Rows are points. Each copy is the shape, with its points in the same order, turned, moved and blurred by noise. Some copies are also mirrored. Which?
(in the rows, 128 means zero)

Shape (6 x 2):
[[162 126]
 [158 121]
 [ 96 193]
 [123 147]
 [ 70 140]
 [104  83]]
Copy 1 (6 x 2):
[[156 135]
 [156 131]
 [ 67 164]
 [113 137]
 [ 70 103]
 [128  72]]
Copy 1 is: only turned
Copy 2 (6 x 2):
[[172 126]
 [173 123]
 [112 191]
 [139 144]
 [ 84 145]
 [116  84]]
Copy 2 is: only turned
Copy 3 (6 x 2):
[[157  86]
 [151  85]
 [151 175]
 [142 128]
 [ 96 156]
 [ 85  90]]
Copy 3 is: only turned

Shape (7 x 3):
[[167 134 111]
 [165 144 124]
 [ 76 116  95]
 [135  87  94]
 [109 169 201]
 [124 127 151]
 [ 93 102  97]]
Copy 1 (7 x 3):
[[151 147 131]
 [150 129 128]
 [ 63 152  88]
 [ 94 173 145]
 [117  44 110]
 [105 105 130]
 [ 69 162 108]]
Copy 1 is: mirrored
Copy 2 (7 x 3):
[[146 142  99]
 [155 143 104]
 [ 67 174 132]
 [ 89 120  97]
 [168 163 207]
 [124 134 156]
 [ 74 153 120]]
Copy 2 is: only turned

Shape (6 x 3):
[[ 93 112 121]
 [119 102 196]
 [171 125 153]
 [146 153  70]
 [159 111 149]
 [151 158 122]]
Copy 1 (6 x 3):
[[141 107 133]
 [ 97 124 193]
 [159 172 188]
 [199 161 102]
 [160 148 179]
 [162 175 141]]
Copy 1 is: only turned
Copy 2 (6 x 3):
[[ 95 147 112]
 [ 82  91 165]
 [143  78 132]
 [172 149  81]
 [128  85 128]
 [164 124 129]]
Copy 2 is: only turned

Shape (9 x 4):
[[130  70  89 184]
 [ 69 121 133 102]
 [116  96  72 151]
 [151  93  81 147]
 [109 149 141  82]
 [111 150 177 107]
 [101 143 158 110]
 [147 127 181  98]
 [121 173 163 119]]
Copy 1 (9 x 4):
[[125  48 146  92]
 [ 67 157 117  87]
 [123  83 106  78]
 [152  89 135  78]
 [109 187 121 100]
 [ 95 181 144 135]
 [101 168 136 127]
 [114 179 177 127]
 [115 187 131 145]]
Copy 1 is: only turned
Copy 2 (9 x 4):
[[ 70  51 115 131]
 [137 136 102 191]
 [ 67  92  89 139]
 [ 79  93 102 108]
 [143 169 111 145]
 [154 154 153 155]
 [144 153 140 165]
 [174 142 143 114]
 [134 171 164 145]]
Copy 2 is: mirrored

Shape (12 x 6):
[[154 122 165 132 166 137]
 [ 78 106 143 100  88 112]
 [124 160 105 188 131 117]
 [161 155 148  93 131  98]
 [ 74 145 112 145 156 156]
 [122 160 173 192  97 187]
 [ 96 163  94 119 121 171]
 [161 127 108 160 139  99]
 [168  70  91 157 129 138]
 [ 99 104  97  87 123 168]
 [102  69 130 168 186  92]
 [116 139 149 156 168 185]]
Copy 1 (12 x 6):
[[113 153 154 126 172 118]
 [152 104 157 110  73 133]
 [149 133  91 184 140 100]
 [ 99 138 109  87 131  98]
 [124 146 130 190 109 152]
 [201 202 142 158 145 121]
 [137 155  94 158 101 174]
 [132 106 100 143 168 100]
 [155  82 118 138 195 152]
 [129 114 127 129 111 197]
 [109  77 182 184 160 109]
 [132 181 146 172 159 154]]
Copy 1 is: only turned
Copy 2 (12 x 6):
[[178 122 132 129 161 127]
 [ 91 153 188 178 133 102]
 [ 83 102 138  97 187 148]
 [160 120 194 113 128 140]
 [ 99 180 123 120 196 121]
 [107 121  98 184 176 196]
 [ 98 190 125 114 153 146]
 [115  90 135  97 151 121]
 [107  94  83 115 111  91]
 [114 189 128 138 112 104]
 [126 102 134 128 194  41]
 [148 157  88 138 198 149]]
Copy 2 is: mirrored
Copy 3 (12 x 6):
[[160 130 144 114 107 106]
 [106 161 171 163 138 178]
 [176 118 121 176 186 114]
 [114 161 129 147 117  74]
 [169 149 153 119 198 151]
 [242 163 132 163 125 153]
 [153 190 108 129 186 147]
 [148  96 116 165 149  96]
 [139  78  81 133 135 145]
 [110 153 117 105 154 177]
 [145  51 172 117 158 139]
 [204 143 140  94 150 138]]
Copy 3 is: only turned

Shape (12 x 6):
[[ 99 128 132  59 154 113]
 [119 165 133  91 128 106]
 [130 107  54  64 122 106]
 [ 83 141 154 136 150 172]
 [160 157 163 146 153 161]
 [135 120 123 129 122 152]
 [149 105 174 104 190 170]
 [128 119 182 153 152 144]
 [158 149  96 191 115  89]
 [129 116  92  84  66 118]
 [151 157  99 202  89 124]
 [100 130 140  83 136 115]]
Copy 1 (12 x 6):
[[ 56 152 125  73 107 137]
 [118 163 140  71 108 139]
 [ 90 177  72  89 165 111]
 [113 112 109 108  55 185]
 [153  87 144  79 102 178]
 [139 114  99 104 114 143]
 [ 83  53 129  79 112 171]
 [124  80 149 120  89 162]
 [190 158 144 144 152 157]
 [130 163  82  92 121  76]
 [207 144 116 147 125 151]
 [ 83 146 126  89  97 132]]
Copy 1 is: only turned
Copy 2 (12 x 6):
[[152 184 162  74 143 142]
 [144 159 110  84 130 137]
 [122 100 178  48 146 154]
 [113 201 137 154 121 131]
 [169 150 102 168 119 159]
 [129 135 138 140 106 152]
 [184 176 160 160 138 183]
 [173 176 142 165  92 136]
 [149  71 109 131 100  84]
 [112 108 147  67  91 158]
 [119  77  93 151  80  96]
 [149 169 148  78 119 145]]
Copy 2 is: only turned
